Every row gives one point. A path goes straight from each point to the next, and from the last back to the first. The post is the endless flat space through its rows: a point in 2 columns, a line in 3, a plane in 4, and so on, so that a path can go around it. Count how often the path circles the post. Going back the other way cancels.
In the rows, zero is written as 128.

Post (2 x 3):
| 179 | 124 | 182 |
| 131 | 155 |  93 |
Path:
| 164 | 157 | 165 |
| 192 | 153 | 157 |
| 188 | 112 | 103 |
| 132 | 106 |  87 |
| 117 | 123 | 158 |
| 115 | 109 | 138 |
| 172 | 103 | 148 |
| 241 | 152 | 127 |
| 159 | 172 | 107 |
| 126 | 216 |  96 |
| 205 | 188 | 115 |
| 205 |  94 | 112 |
|  98 | 133 |  42 |
| 142 | 128 | 180 |
| 105 | 189 | 112 |
| 183 | 155 | 162 |
| 126 | 175 | 118 |
|  83 | 168 | 126 |
Times around: 1

Post:
| 148 | 127 | 117 | 170 | 156 |   7 | 150 | 197 | 170 |
|  93 | 119 |  94 | 120 |  75 | 143 | 160 |  88 |  55 |
| 137 | 141 | 136 | 167 | 116 | 138 | 118 |  79 | 103 |
| 133 | 136 | 113 | 147 | 102 | 156 |  66 | 136 | 120 |
| 174 | 144 | 154 |  67 | 113 |  96 | 127 | 120 | 163 |
| 134 | 141 | 151 | 209 |  78 | 147 | 115 | 173 | 162 |
| 102 |  89 |  76 | 120 | 116 | 141 | 146 |  87 | 119 |
|  88 | 114 | 168 | 136 | 112 | 156 | 145 | 190 | 148 |
Path:
|  99 | 178 | 106 | 200 |  78 | 126 | 138 | 145 |  71 |
| 120 | 141 | 104 | 132 | 121 | 164 | 132 | 130 |  95 |
| 140 | 122 | 176 | 179 | 115 | 138 | 113 | 192 |  98 |
| 102 | 100 | 169 | 147 | 148 |  55 |  96 | 196 | 108 |
| 138 | 142 | 118 | 163 |  88 |  96 | 100 | 131 | 187 |
|  92 | 117 |  92 |  96 | 119 | 126 | 108 | 164 | 137 |
| 103 | 117 | 122 | 151 |  81 | 164 | 173 | 146 | 129 |
| 144 | 104 | 145 | 183 | 128 | 143 | 172 | 150 | 158 |
| 157 |  96 | 166 | 182 |  94 |  82 | 100 | 191 | 151 |
| 122 | 134 | 191 | 115 |  56 | 113 | 137 | 161 | 189 |
| 127 | 141 | 131 | 135 | 106 | 109 | 124 | 153 | 158 |
| 124 | 163 |  87 | 139 | 114 | 166 | 145 | 138 | 125 |
Times around: 2
